Every row gives one point. The points of each table are mixes of a few directions, plus a little noise. Count the directions of each table, and those that both share. Where both have some left over, give the other angles between the two spaces (their principal angles), to ten degrees, smallest first.

First (6 x 2)
[[ 11  -7]
 [-19  12]
 [ 52 -34]
 [-23  15]
 [-25  16]
 [  4  -3]]
Second (7 x 2)
[[ 60  46]
 [ -6  -4]
 [  1   1]
 [-22 -17]
 [-20 -16]
 [ -4  -3]
 [-10  -7]]
Directions: first 1, second 1, shared 0; angles 70

First (7 x 6)
[[ -5  23 -11 -16 -11 -11]
 [ 13 -54  27  37  26  26]
 [  7 -28  14  19  14  13]
 [  8 -34  17  23  16  16]
 [-14  58 -29 -39 -28 -27]
 [-12  50 -25 -35 -25 -24]
 [  3 -15   8  10   7   7]]
Second (6 x 6)
[[-15 -58  25  -5   9  12]
 [-14  23 -54   0 -10  19]
 [ 21 -21  60   6  13 -22]
 [ 13  55 -45  17  -5   6]
 [-20   0 -11 -25 -12  -4]
 [ 15  -1  25   6   6 -12]]
Directions: first 1, second 3, shared 1

First (10 x 11)
[[-33   4  -3  13   9  25  -2 -20 -17 -11 -14]
 [-10   6  10   9   5   2   3   5   0 -14  -3]
 [  2   0   1   0   0  -2   1   2   2  -1   1]
 [ 40  -9  -7 -20 -12 -24   0  14  15  24  16]
 [-53   8   0  23  15  37  -2 -27 -24 -22 -22]
 [ 46 -14 -16 -27 -16 -24  -3   8  14  35  17]
 [ 49  -7   0 -21 -14 -35   2  26  23  20  20]
 [ 36  -8  -6 -18 -11 -22   0  12  13  21  14]
 [-47  17  21  30  17  22   4  -3 -11 -41 -17]
 [-29   4  -2  12   8  21  -2 -17 -14 -11 -12]]
Second (8 x 11)
[[ 31 -38  -5   6 -27  44  16   3  16 -34 -14]
 [ 42 -51  -7   8 -37  60  22   4  23 -47 -19]
 [ -7   9   2  -1   7 -11  -4  -1  -4   8   3]
 [  9 -11  -1   2  -8  13   5   1   4 -10  -4]
 [-15  18   3  -3  13 -21  -8  -1  -8  15   6]
 [-22  27   4  -4  19 -32 -12  -3 -12  26  10]
 [-20  23   3  -4  17 -28 -10  -2 -11  21   9]
 [-19  21   2  -4  15 -26 -10  -2  -9  21   8]]
Directions: first 2, second 1, shared 0; angles 90

First (11 x 18)
[[ 46  47  14 -16 -35 -39   2 -26  -8 -16   6   8  -1   3  33   6  -9  31]
 [-26  -9  -5 -12  -3 -11   5  -2  11   2 -24 -11  24   5   4  28  10  -1]
 [-34 -18   3 -11  31  14  -8  17 -12  -5 -41  -9  16 -18 -21  15  22   5]
 [ -5  -6 -14 -19 -17  15 -16  13  11  26  -2 -10 -32   6   9  49 -15  -4]
 [ -1  15  15 -13 -39 -40   2 -19  36  13 -45  16  -6  49  -6  59  -2  -3]
 [ 23  18  13  24 -10 -33  19 -26  14 -12  12  18  14  27   1 -32   1  -4]
 [ 18  16  -6  14  28   2   2  -2 -16 -19  25 -14  22 -22  19 -35  12  13]
 [ -7   6   7   2  56  11  -8  12 -34 -31 -20 -17  34 -42  -6 -23  35  26]
 [-32 -48 -15  -1 -19  33  10  12  -1  19  32   7 -17  -9 -15 -25 -26 -30]
 [ -2 -16 -29  23  28  39 -11  22  15  26  33 -21 -21   4   6   2  -4 -24]
 [ 20  -4  14  10 -19   9   3  -3 -15  -3  27  31 -35  -3 -22 -45 -23  -8]]
Second (8 x 18)
[[ 15   6  56 -18 -38   3   5  31 -14  11 -10  32 -16  24  -6 -18  -1 -38]
 [  4   5 -13  12   7  -8  -1 -13  15   1   3  -5   1   9   3   9   0   6]
 [ 22  27  -4  27  22  -7  -4  11  39  19   5 -21  15  47  32  23  24 -27]
 [-20 -15 -17  -9  20  16  -3   4 -19  -9   2 -18  14 -37   3  -4   5  17]
 [ 33  25  39  10 -26 -16   4  13  25  19  -5  24 -14  60   5   2   3 -40]
 [ -3  -6  -8   0 -18 -14   3 -31   0 -11  -1  20 -20  -8 -25  -5 -23  24]
 [-26 -27 -21 -15 -11   0   2 -33 -28 -24   0  12 -15 -52 -33 -14 -27  47]
 [-26 -14 -33  -4  46  26  -8  17 -16  -7   7 -44  35 -43  23   6  20  14]]
Directions: first 6, second 3, shared 2; angles 80

First (8 x 32)
[[ -5  -2  -6 -19  17   1  10  -3  13   8  -3 -20  -4 -21 -28   8   1 -16
    9  -2   5   2   0  16   0 -11  -7 -11  13   1 -24  10]
 [-13  -5   3   4 -12  -7  -8   0  19  11   1 -20  17  -7   9   1   9 -12
   14   1   2 -18 -32 -19 -25   4 -15 -28  10  20  27   2]
 [ -9  21 -20  -7   6  -1   4   7   4  -1   1   8 -12  12  -2  -1   1   9
  -17 -13 -18  12  -4   9  24   2  15   0   7 -19  -9  -9]
 [ 10   4   9  27   4  12  -7  -2 -14  -8 -13   6  -4  11   8  12 -15  -6
    3  -5   9   3  -4  11  -4 -18  -4  23 -12   0   6  15]
 [-20  -8   0  -7 -17   4 -10   5   3  21   3 -12   1  -1   8  -7   4  -6
    6  -2  -3 -18 -18 -16 -15   9 -11 -35   6  15  18   3]
 [ 28  13 -23  47  14  -3  -5 -26 -44 -20 -25  41  12   3  22  37   9  15
  -19  14 -12  11 -12  28  35  -2   0  39 -16   7  16  23]
 [  3 -27  35 -32 -16  10   5  14  -5   3  23   0 -17   3 -11 -39 -14   8
    5   7  18  -1  60 -18 -15  10  10   4 -14 -10 -26 -21]
 [  4   5   2 -12   3 -16  12   5  24 -14  13  -3   7  -1  -6 -11   6   7
   -1   1  -1  10  10  -9   0   6  11   8   5 -13  -8 -24]]
Second (10 x 32)
[[-16  13  23  22 -17   2 -13  22  41  -2   4 -30   6  25  18 -10 -16 -18
   19 -23  11 -11 -38 -28 -47 -17  -7 -10   6  -1  33  -9]
 [ 11  -7 -29 -19  16   4   9 -18 -51   6  -7  36 -16 -16 -14  11  12  21
  -28  18 -18  12  37  32  55  17   9   7  -6  -4 -33  13]
 [  7  -5 -16 -11   9   1   6 -12 -27   2  -3  19  -7 -11  -9   7   9  11
  -15  11  -8   7  21  18  30  10   5   3  -4  -1 -19   7]
 [-11  10   6  12 -10   6  -9  13  13   2   0  -9  -4  18  12  -5 -10  -7
    4 -16   0  -5 -19 -10 -15  -8  -1  -6   1  -4  16  -2]
 [-18  18 -13  10  -7  20 -13  13 -21  13  -7  13 -26  30  15  -2 -13   6
  -19 -23 -19   1 -13   8  19  -3   8  -8  -3 -13   7   8]
 [  7  -7   1  -5   4  -5   5  -7   1  -4   2  -1   7 -11  -6   2   5   0
    3   9   4   0   8   1   0   2  -2   3   1   4  -6  -1]
 [-24  22  -1  19 -14  18 -17  22   3  10  -4  -4 -19  37  22  -6 -19  -4
   -5 -30  -9  -5 -30  -8  -8 -11   3 -10   0 -11  23   2]
 [ 24 -23   1 -20  16 -19  19 -23  -4 -10   5   5  19 -39 -22   7  20   3
    6  32   9   5  31   7   8  11  -4  11   0  11 -24  -2]
 [ 10 -11  16  -3   2 -15   8  -6  24 -10   7 -17  20 -18  -8  -1   7  -9
   18  12  16  -4   2 -12 -24  -1  -7   4   4   9   2  -8]
 [  9 -10  13  -3   2 -13   7  -5  20  -9   6 -13  18 -15  -7  -1   6  -7
   15  10  13  -3   1 -10 -19  -1  -5   3   3   8   1  -7]]
Directions: first 6, second 2, shared 2
